Rows are points. Each copy is the shape, with its points in the same order, stretched, turned, moved and blurred by noise. Is it also mirrored, or only turned?

Shape (7 x 3)
[[-26.4 -19.0  -3.6]
 [  9.2  13.1 -19.2]
 [-13.5  -3.5  15.7]
 [ 30.2   9.2 -10.2]
 [-13.4 -16.3 -11.7]
 [ 16.7   0.6  13.0]
 [  0.1   4.5   1.2]]
Copy 1 (7 x 3)
[[-14.3 -19.9   7.5]
 [  0.7  -4.4 -35.7]
 [ -0.5   2.0   8.1]
 [ 21.1  -1.8 -35.5]
 [ -8.7 -25.9  -7.1]
 [ 22.5   3.5  -7.6]
 [  6.1   1.3 -13.7]]
Copy 1 is: only turned
Copy 2 (7 x 3)
[[-19.2 -22.3   5.2]
 [  8.3   8.0 -16.5]
 [  1.3 -12.2  17.6]
 [  9.0  29.0  -8.2]
 [-18.4 -10.1  -1.3]
 [  6.6  16.6  15.1]
 [  4.7  -0.4   2.9]]
Copy 2 is: mirrored
Copy 3 (7 x 3)
[[-16.9 -17.3   9.7]
 [  0.8   7.7 -29.9]
 [ -8.8   9.4  12.8]
 [ 23.6  15.5 -24.9]
 [ -7.2 -17.8  -2.8]
 [ 17.3  19.0   0.1]
 [ -1.2  10.8  -7.8]]
Copy 3 is: only turned
Copy 4 (7 x 3)
[[ 27.0  -9.3 -15.0]
 [-18.0   7.3  -7.5]
 [ 20.3   1.6   7.4]
 [-31.9  -2.9   9.4]
 [ 14.6 -15.6 -18.5]
 [ -3.4  -2.4  18.3]
 [  3.6   3.0   2.5]]
Copy 4 is: mirrored

Shape (10 x 4)
[[ 20.4   6.3  17.4 -10.7]
 [  4.3  -7.7 -19.3   5.6]
 [-21.4   2.9  -6.3  -4.7]
 [ -1.7   5.8  -1.0 -13.6]
 [-19.4 -21.6 -15.4  -1.6]
 [  9.0   7.9  31.9 -31.5]
 [ -3.7   4.2  21.3  -6.2]
 [ 11.3  13.0  17.3 -29.9]
 [ -1.8  -4.4 -10.5   1.1]
 [-19.3 -12.8  -5.3 -15.3]]
Copy 1 (10 x 4)
[[ 28.9  -2.0   2.2 -12.2]
 [ -3.2  -7.0 -18.1   8.0]
 [-12.5  10.9   0.0   4.7]
 [  3.6  10.9  -2.1  -6.5]
 [-25.5  -7.5  -9.6  -2.2]
 [ 23.5   9.5  16.0 -29.1]
 [ 11.8  -2.4  19.0  -8.0]
 [ 21.6  18.5   2.6 -23.1]
 [ -4.6  -3.1  -9.0   4.3]
 [-17.9   3.7  -2.1 -12.0]]
Copy 1 is: only turned
Copy 2 (10 x 4)
[[ 15.4   4.3  13.4 -22.9]
 [ 12.1 -11.1 -11.9  12.4]
 [-22.4  -3.0 -11.7   1.0]
 [ -7.9 -10.7   6.7  -8.0]
 [ -5.6 -12.6 -33.4   8.1]
 [ -6.8   5.0  13.3 -49.9]
 [ -4.4  13.7   0.2 -21.3]
 [ -4.6  -2.9  20.0 -35.5]
 [  2.2  -5.1  -9.9   4.1]
 [-13.7 -11.5 -23.3 -13.2]]
Copy 2 is: mirrored

Shape (10 x 6)
[[ -8.7  19.8   2.1   3.2  25.3 -11.5]
 [ 21.1   1.1 -12.3 -14.8  -8.0   2.3]
 [  8.0   0.1  19.6   3.6  -6.5  10.7]
 [  3.3   7.4   4.7   0.8 -18.1  41.6]
 [-10.6   3.4   9.1   4.2  -1.7  -7.7]
 [ -6.0   3.0  16.7  -3.4 -22.1  -3.3]
 [  0.1  15.3  16.8 -15.7 -27.2   4.3]
 [  3.6 -11.3  -4.4 -17.7   8.1  11.4]
 [ -1.8   9.6 -21.1  18.1  -5.4 -20.5]
 [  9.0  11.9 -20.8  -1.7 -12.3  32.8]]
Copy 1 (10 x 6)
[[ -7.5  28.0   1.7  -7.8  20.1  -2.2]
 [ 26.2   0.4 -10.3 -12.0 -15.4  -5.4]
 [  8.4  12.1  16.8   2.1 -15.7  10.0]
 [ 17.9  10.2  -8.3  11.1 -21.1  32.1]
 [-15.5  16.1   6.5   2.9  -3.2  -1.9]
 [-12.1  14.2  10.0   3.3 -29.0   1.9]
 [ -2.0  29.5  -1.6  -1.7 -38.8   3.0]
 [  6.0  -3.8  -4.4 -22.7  -5.0  12.7]
 [ -1.8  10.4 -10.6  21.1   3.7 -24.0]
 [ 30.6   5.4 -30.2  12.9  -9.1  20.3]]
Copy 1 is: only turned
Copy 2 (10 x 6)
[[  8.6  19.8 -22.2   3.2  17.0   2.7]
 [ -1.1  12.2  10.9  -1.7 -10.2 -27.3]
 [ 14.3  -2.7  11.9   4.1  -6.5   6.3]
 [  6.3  19.0  30.4   6.9 -25.8  17.2]
 [  4.1   0.1 -13.4  -3.2  -3.1   8.0]
 [ 11.0  -7.1  -3.1 -14.9 -17.0   5.9]
 [ 19.4   5.3   6.7 -23.8 -20.5   0.9]
 [-12.7   9.5  16.3  -4.4   5.6  -8.1]
 [ -5.6  10.2 -31.1  13.0 -17.4 -12.0]
 [ -4.9  33.1  21.1  11.3 -26.7  -1.7]]
Copy 2 is: mirrored

Shape (13 x 8)
[[  1.3  11.3  -8.7   2.2 -14.6  -9.3  -2.8  23.2]
 [-14.6   9.4  -8.1 -22.0   5.4  22.3   0.0 -12.8]
 [ 13.8 -20.2  -8.4  -2.7 -22.8  11.5 -26.0  10.1]
 [ 17.3 -30.8   7.3   2.5  -2.2  10.3  -2.5 -13.7]
 [  7.8   6.8 -20.7  -7.7  13.0 -16.6  15.2   0.5]
 [-21.2  -8.5  13.7   3.5  13.8   1.6  -7.0 -13.8]
 [ 17.1  -9.5   2.8  -4.0 -15.1   8.8  18.3  -5.4]
 [ 22.9  -0.6  23.8 -11.4 -21.4  -9.5  14.5  17.3]
 [-11.9 -25.3  11.8 -11.4 -13.2  19.7   0.6   2.4]
 [ 18.8  -3.6   1.4  -5.5   3.7  18.6   5.2   2.0]
 [ 19.2  18.6 -24.0   8.3   7.3   1.0  -1.4  17.1]
 [  1.7 -25.0 -21.0  -5.6   9.1 -21.7  34.2  21.6]
 [  6.3   2.0  -5.3   9.4 -18.2  26.0   2.8  -6.9]]
Copy 1 (13 x 8)
[[ -3.0  -6.9 -10.1   5.7 -29.3  -0.7   1.1  16.1]
 [-15.3   8.1  -0.5 -37.9   3.9   8.8   7.2   3.8]
 [ 11.6 -19.8 -16.2  -9.3 -16.5  23.2  -3.8 -22.8]
 [ 10.3 -16.3   7.8  -6.9  15.3  10.9   3.7 -31.3]
 [  2.8  -3.2  -2.0 -13.1  -9.2 -29.4  11.2   8.2]
 [ -5.5   6.5   9.8  -8.7  16.7   9.1 -23.9  -5.8]
 [ -2.6 -11.7  14.3  -2.3  -0.6   3.5  27.4 -10.6]
 [ 12.8 -23.0  25.5  10.4 -10.1  12.6  19.4  17.3]
 [-15.4 -22.2   1.9 -11.5  13.2  26.3  -2.8 -11.0]
 [  8.0  -2.9  -1.4 -11.8   7.0   7.5  20.2  -3.9]
 [ 11.0   9.9 -24.2   0.3 -22.3 -13.9  15.0   8.4]
 [ -9.4 -30.5 -11.3   2.6   4.8 -34.7   9.6   4.4]
 [-11.5   8.5  -3.3  -3.9 -13.2  18.3  18.4 -18.2]]
Copy 1 is: only turned
Copy 2 (13 x 8)
[[-22.8  13.6 -10.8   2.9 -19.8  -6.1  -6.6   3.7]
 [-16.0   3.1 -18.1 -28.7  10.7  33.2   1.7 -23.9]
 [  2.7 -20.2 -23.1   3.6 -29.7   4.1  -2.5  -6.2]
 [  4.7 -30.0   1.0   9.8   2.3   6.7   4.3 -15.1]
 [ -2.9  17.5  -6.7  -2.8  20.6  -1.8   4.1   8.9]
 [-14.6 -12.5  12.3  -5.5   8.2  36.0  -3.4  -0.3]
 [-11.2  -7.7  -1.8   6.8   3.9  -5.8  11.2 -23.2]
 [-25.2  -3.7  15.3  -1.0 -20.1 -30.2   6.2 -10.5]
 [-26.4 -28.1 -12.7  -4.2  -7.5  20.4  13.5 -14.6]
 [ -6.3 -13.8 -12.3  -7.6   2.9  -4.0 -15.1 -21.1]
 [ -0.3  16.7 -20.0   4.8   2.2 -13.7 -24.8  -7.0]
 [-24.2  -7.1 -16.1  10.4  22.3 -21.2  16.8  21.9]
 [ -8.9  -4.8 -15.4   6.9  -7.7  14.3  -4.8 -33.4]]
Copy 2 is: mirrored

Shape (11 x 8)
[[ 12.2   2.6  21.9  -3.5 -27.4 -20.6  -0.2   0.5]
 [ -4.0  11.2 -17.2  18.5  -2.0   8.7   9.5   2.1]
 [ -3.3  -8.4  19.3  -2.6  14.1   3.0 -17.6  16.4]
 [-14.7   6.9 -22.3 -10.8  -9.8 -12.6  11.9 -19.7]
 [ -7.5 -11.6 -20.8  10.7 -17.3 -12.0   8.5 -20.2]
 [ 21.7  -8.8   9.7  -8.2   9.8  17.2   6.1 -18.7]
 [-18.0   9.0  12.1  19.6   3.5   7.0  13.6 -24.1]
 [ -7.2 -15.6  12.4 -20.7   9.8 -22.1 -23.9 -20.3]
 [ -8.2  -8.5   9.3  -8.9  -0.9  16.9 -13.6   5.8]
 [  2.7   1.5 -20.6  11.9 -15.4  -1.1  10.9  10.7]
 [  4.9   8.2  -6.0  20.9  -2.5  20.0 -19.7  11.1]]
Copy 1 (11 x 8)
[[  0.6  13.5  16.4  31.9  -3.9  20.4 -14.0 -14.6]
 [-21.6  14.0 -20.6  -7.1  -3.6  -6.6  -0.4  -1.4]
 [  1.4 -30.3   4.8  18.3   8.9  -0.7  -7.7   8.6]
 [ -3.4  12.6 -13.3 -15.6   1.9   7.7  -2.4 -31.9]
 [ -6.8  11.8 -26.3   6.2  -8.8  -4.1   1.5 -29.8]
 [  5.5  -1.0  23.6  -7.8 -21.7 -15.1   7.5  -2.2]
 [-30.3   7.5   1.6  -1.8  14.8 -14.1  15.2 -26.0]
 [ 20.6 -25.8  10.1  12.5  17.1  -7.7 -16.4 -27.6]
 [-10.5 -28.9   4.6   6.0  -9.6   2.1  -7.4  -4.2]
 [ -9.6  14.8 -23.3   4.9 -13.5   7.5  -2.9   0.6]
 [-26.3  -5.1 -13.3   6.8 -11.4 -15.8 -22.4  10.2]]
Copy 1 is: mirrored
Copy 2 (11 x 8)
[[  2.0  -9.0  22.5  -5.9 -18.4 -27.1 -17.2 -15.9]
 [  8.8   4.7  -3.9  10.5   1.8   5.1  12.9   6.2]
 [-14.6  -7.7  -1.4  -8.4   7.8  -9.2 -25.8   7.8]
 [ -1.5   5.6 -10.4  -0.1  -8.8  -5.9  10.3 -42.6]
 [  1.6 -17.7  -2.0  14.8  -4.9  -5.0   7.6 -33.7]
 [ 11.6  -7.1  16.4 -13.3  22.6  18.0 -17.0 -17.8]
 [-13.1  -2.0  19.7  -0.2 -11.7  17.6   9.6  -9.3]
 [-31.4 -12.0   6.8  -1.6   5.8 -14.4 -31.3 -43.5]
 [ -3.1  -7.8  -9.8  -6.5  -1.7  10.5 -28.8  -0.1]
 [ 14.7  -2.9 -12.9  11.0  -1.3  -6.5   7.0  -2.6]
 [ 10.5   0.6   1.9  21.7   7.8  10.7 -15.5  17.8]]
Copy 2 is: only turned
Copy 3 (11 x 8)
[[ 17.6 -24.9  21.3   3.0 -41.5   5.6  -2.7   1.3]
 [-14.6   4.4  -8.4  -4.7  -3.6   8.5  23.6  -0.4]
 [ -7.4  -5.2  20.2  23.8  -2.8  21.3 -20.5  14.7]
 [-17.1 -13.6   1.2 -15.5  -5.4 -24.8  13.1 -13.4]
 [ -7.7 -21.4 -18.2  -0.3  -4.0  -6.7  18.9 -16.3]
 [  7.0  -5.0   6.6  -0.9  -2.9   9.7 -19.3 -25.4]
 [-15.0 -19.9  15.4   2.7   9.7  16.3  26.8 -24.4]
 [ -9.1 -43.1  16.5  10.1   6.9  -0.9 -30.9  -1.8]
 [-20.7  -7.1   9.2  14.2 -15.9  14.0 -20.4  -4.0]
 [ -6.0   8.2 -14.8   0.0 -19.7  -3.2  21.5   4.1]
 [-10.2   0.5  -9.9   2.7 -12.6  35.4   7.4  10.9]]
Copy 3 is: mirrored
Copy 4 (11 x 8)
[[ 12.8  -5.9  34.4  -1.8  -4.8 -10.7  20.6 -16.6]
 [  1.6  11.2  -6.7   7.3   9.5  -2.0   6.1  18.9]
 [  9.2 -13.9  25.4  -8.0  -1.1  11.6 -22.9  -1.5]
 [-15.9  25.7 -12.5  -6.4   4.3 -13.9  10.9  -5.9]
 [ 10.9   9.6 -17.8 -10.1   3.2 -25.9  11.5  -0.2]
 [ 18.4  -7.7  -7.7  -5.2   6.2  24.3  -3.4 -21.1]
 [  9.4  30.7  10.2 -10.4  28.0  -2.2   0.0  -2.2]
 [  2.4   3.8  18.1 -14.0 -15.7  -6.8 -27.0 -37.4]
 [  9.3  -1.3  14.3 -18.4  -9.7  17.1  -7.6   7.4]
 [  0.3  -2.4  -9.4   7.6   3.1  -9.5  17.1  22.8]
 [ 19.3   7.5  11.3  11.1  -7.7  12.2  -8.1  22.0]]
Copy 4 is: mirrored

Shape (15 x 9)
[[-11.2 -19.2  21.1  -5.6   5.7  -9.8  15.4   3.6 -24.1]
 [-15.2  16.7  -9.9  13.6  -1.5 -22.0   1.6  -1.7 -28.8]
 [-13.0  13.4  -2.8   4.8  20.3 -13.2  -2.9   4.3   6.1]
 [ 49.5  -8.9  -3.9  -0.7   9.3 -12.2  17.1  13.0   3.2]
 [-10.6  15.5  -5.6 -28.7   4.5 -18.3 -33.8 -10.9   8.5]
 [ -7.8   9.9 -12.8  -3.5   6.5 -14.1 -74.9   5.9   4.7]
 [-14.0  18.5 -12.6   7.4  -2.4 -15.1  17.4   5.8  -3.5]
 [-14.5  10.0  -3.7  14.1  13.0 -11.1  14.8   3.6  -7.3]
 [  9.2  -0.8   6.2  10.6   6.1 -21.0   1.9  -8.6   4.8]
 [-13.8   6.7  -7.6  16.3   9.4  -6.3   1.6 -14.2   5.5]
 [-11.5   0.8  21.4  15.4  -1.6 -19.6   5.8  19.3 -22.6]
 [-10.2  -9.3  17.0  10.5   0.9  10.2  -5.9 -11.5   9.6]
 [-18.9  -8.7  -6.9   4.8  -3.9  -0.8   5.3  -2.9  11.5]
 [ 14.3  20.7   3.7   5.0   1.1  -4.7  16.8   7.8 -11.1]
 [ -7.5  -6.4  -1.6   3.0  15.0   9.8  11.6 -10.6  -1.8]]
Copy 1 (15 x 9)
[[-11.2 -20.9  17.0  13.4   0.4  -7.9  24.0  -3.6 -18.5]
 [-13.3  13.8  -8.1  22.2  -8.3   4.2  14.3  17.9 -17.1]
 [ 10.0   8.3  -6.1  -0.4   0.8   9.1  20.3   1.6  -4.3]
 [ 10.9 -12.9  -0.4  -5.6  -8.2 -30.1  -5.2  10.9  24.4]
 [ 25.2  -1.7  16.3 -32.3 -14.8  21.2   4.1  13.7 -29.0]
 [ 54.3  16.7  21.1 -11.7   4.4  28.4 -19.0  41.2 -21.8]
 [-19.2   8.6  -8.6   4.4  -4.5  12.6  16.2   5.6   1.3]
 [ -6.0   8.3 -12.3  17.2   0.6   7.9  20.3   0.8  -3.8]
 [ 11.1   6.6  13.3   9.2 -14.1  -5.7  13.8  -1.7  -1.6]
 [  5.6  13.2  -4.5  18.7 -11.0  16.7  10.1  -5.5  -3.5]
 [-12.8   4.9  20.2  20.7  10.4 -11.2  22.7  10.9  -9.0]
 [  7.2   5.5  23.7  14.7   0.5  15.0   4.3 -21.6  -4.4]
 [ -3.6  -5.4  14.4   9.7  -8.6  24.7   5.9  -5.0   5.1]
 [-14.7  13.0  -4.3   0.6   2.6 -15.6   4.2   2.8  -1.1]
 [  3.0  -8.2  -7.6  14.1   0.3   8.8  11.3 -18.2  -9.3]]
Copy 1 is: mirrored
Copy 2 (15 x 9)
[[-13.2 -14.3  12.0 -25.6   3.0  -7.8   6.4   9.1  -7.8]
 [-11.9   2.6  11.6  18.9  -9.8 -22.8   0.0 -11.2 -28.1]
 [ -9.2  22.0  -3.6  13.2  11.9 -17.1 -12.3   4.3 -14.0]
 [ 39.3  -0.6  -0.4  -0.5  27.4 -22.7  12.7  -1.4   7.7]
 [  6.9  23.8  13.3   2.3  -7.1  -8.3 -49.4   1.4  -1.7]
 [ 19.1   9.2   8.1  36.4   5.5   1.4 -69.4  19.0 -23.3]
 [ -8.3  16.5  -5.8  16.0  -8.6 -22.5   7.7  -6.3  -8.7]
 [-17.8  10.2  -4.1  11.6   8.7 -18.8   7.5  -2.4 -14.5]
 [ -2.5   3.9  13.4  13.1  14.9 -24.1  -2.2   2.5   3.3]
 [-21.6   7.6  -3.7  23.0  15.6 -14.1  -6.1  -6.8  -1.4]
 [ -9.4  -3.9  16.1   4.2  -6.5 -14.7  12.5  19.2 -22.7]
 [-18.4  -0.6   1.3  10.1  18.0  11.2  -7.5  10.3  15.0]
 [-16.8  -3.0 -13.6   8.1   2.7 -10.1  -9.0   4.7  11.1]
 [ 12.8  18.8   6.0  10.9   1.3  -7.3  20.5  -6.4  -6.5]
 [-15.2   1.9 -10.4   0.0  24.8   1.6  -1.1  -7.9   3.4]]
Copy 2 is: only turned
